Each row of a before or after table is a point. The points were changed in one or more steps. Then noise was added and the rows were shuffled. The steps act on columns, c1 being the first. Name the steps. A step turns or swaps two columns, mirrors them in a line or flattens them onto one, adds a multiple of one to another, or multiplies or shifts one. Angles are multiples of 10 degrees, from the lower column toward the higher: turns from -170 to 170, lines from 10 to 170 but not 90. Use the fewest steps. Two steps may share a column if one is a turn and the other turns, adds or multiplies; they go together, in the order done. Otherwise the lowest column goes first.
In the rows, zero is written as 128.

Before:
[[182 116 146]
 [106 175 165]
 [190 104 139]
 [200 136 120]
 [175  73 117]
 [ 89  65 205]
 [130 156 187]
 [218 113  95]
 [103  52 131]
 [141 108 145]
 [199  93  82]]
After:
[[130 120 137]
 [127 147 107]
 [126 152 157]
 [125 162  34]
 [124 140 103]
 [126  75 103]
 [128  77  84]
 [125 195  99]
 [129 181 122]
 [128 134 109]
 [126 177 157]]
Steps: multiply c1 by 0; turn c2 and c3 by 160 degrees

Before:
[[141 128 137 109 186  66  94 109]
 [170  94 111  80  98  76 144  96]
 [107 148 184 106 208 124 131 118]
 [ 85 159 180  98 145 114  89 103]
 [144 128 145   7 142 132 136 123]
 [127 114 196 146 105 119 105 153]
 [113 173 117  47 133 167 157 157]
 [107 117 169  85 114 193 110  97]
 [ 99  88 172  87 114 163  82 128]
 [ 85 109 117  52  96 184 103 142]
 [ 86  81 162  37  95 121 163 137]]
After, 11 rows:
[[137 157 113  73  96  76 170 120]
 [155 122 121  82 171 163 118  52]
 [131 114 148  30 125 131 145  54]
 [106 150 196 155 111 117 124 118]
 [ 86 145 173  99  89 164  88 106]
 [ 91  66 135 101 128  70 137 129]
 [112 157 117  77 109 187  83  71]
 [135  47 186 104 148 126 105 121]
 [168 162 164  64  82 120  94  65]
 [113 142 169  78 117 193 104 125]
 [ 99 108 178  90 158 114  78 127]]
Steps: mirror c1 and c7 in the line at 50 degrees; turn c2 and c5 by 90 degrees; mirror c4 and c8 in the line at 20 degrees

Before:
[[140 163  87 197 143 163 126 118 106 141 141 191]
 [102 131 131 116 103 151  95 144 163 128 104 158]
 [161 161 139 152 239 149 106 117 139 162 143 109]
 [156 150  68 124 103 160 117  63 154 141 139 157]
 [168 160 146 152 120 110  86 137 140 125 138 141]
 [168 130 145 112 118 116  87 130 144 158  63  85]
 [153 165 140 172  99 161 139  99 157 161 120 146]
 [ 82  67 147 145 118  66 107 138 142 125 105 194]
 [126  67 136 119 109 119  84 132 100 139 138 175]]
After:
[[ 81 106 164 121 189  68 141 101 117 133 102 195]
 [142 149  46 161  94 163 136 137 145 107  75 192]
 [105 102 133 109 121 150 147  89  95 141 126 157]
 [158 107  11 132 103 159 169 196 100 125 138 154]
 [170 128 166 142  95 110 161  88 117 132 113 140]
 [153 107 152 137  89 160 136 169  89 107  86 149]
 [129 100 144 130 186 117 162  95 154 108 142 176]
 [163 243 151 145 115 150 152 126 109 100 113 109]
 [168 120 162  81 123 117 162 101 103 103 111  85]]
Steps: turn c2 and c5 by -80 degrees; multiply c3 by 2; turn c4 and c11 by -60 degrees; multiply c4 by 0.7; turn c7 and c8 by 150 degrees; multiply c8 by 1.3; turn c9 and c10 by 160 degrees

Before:
[[128 126  98 123 140 131 103 159 128 118 145 117 131 152 149 107  97 170
  133  99]
 [141 113 145  86 145 110 129 144 150 139  89 134 110 114 147 116 132 132
  127 111]
 [147 140 113 115 122 158 148 136  95 138 104 142 129 120 121 126 133 147
  141  88]
 [132 122 162 131 131 164 137 144 159 116 109 126 119 113 115 118 121 139
  102 115]
 [ 85 155 163 134 134 111 144 117 169 109 107 118 107 129 146 103 103 121
  135 107]
 [102 144 125 129 175 146 142 143 159 137 140 168 127  95 112  97 141 148
  154 124]
 [144 114 138 146 134 135 127 112  94 141 137 135 113 155  81 127 114 176
  109 103]
 [123 117 127  96 133 159 144 126 127  97 142 136 111 132 132 145 133 150
  141 141]
 [117 117  95 132 125 150 119 150 128 112 117 123 115 100  77 135 141 144
  137 134]
 [134 131 137  80 145 138 170 140 145 136 172 103 154 121 134 107 128 170
  142 128]
 [139 136 105 138 146 158 119 118 119 138 119 145 138 106  81 114  87 127
  113 109]
 [114 134 127 136 163 149 145 121 132 108 139 123 155 123 111 104 116 136
  157 116]]
After, 12 rows:
[[119 115  93 134 126 114 119 107 126 113 117 114 112 100  79 149 139 149
  135 135]
 [144 109 138 146 133 145 127 126  93 140 137 147 116 157  78 130 110 176
  110 103]
 [133 120 165 131 135 125 139 118 158 117 111 120 120 116 115 165 124 140
  101 118]
 [100 144 127 130 177 121 145 146 159 137 136 250 127  96 113 161 143 149
  156 124]
 [137 134 137  78 144 121 177 139 145 136 168  52 153 122 136 150 129 171
  145 128]
 [122 118 126  94 134 139 144  98 129  99 143 152 108 134 132 146 136 149
  145 138]
 [113 134 127 135 163 144 144 139 132 111 138 110 154 127 112 154 116 136
  156 116]
 [137 139 106 135 147 147 115 130 120 134 121 181 140 107  84 156  92 130
  112 106]
 [144 140 113 115 121 131 149 116  98 139 103 170 128 118 120 154 133 147
  141  90]
 [128 121  96 122 136 102 106 140 127 120 146  93 132 150 149 148  94 170
  136  99]
 [141 115 145  86 143 106 128 146 147 137  86 148 109 116 148 124 133 133
  127 110]
 [ 85 153 165 133 133 134 150 158 171 110 108 100 106 129 146 122 101 122
  137 106]]
Steps: turn c6 and c8 by 70 degrees; turn c8 and c16 by 120 degrees; multiply c12 by 3
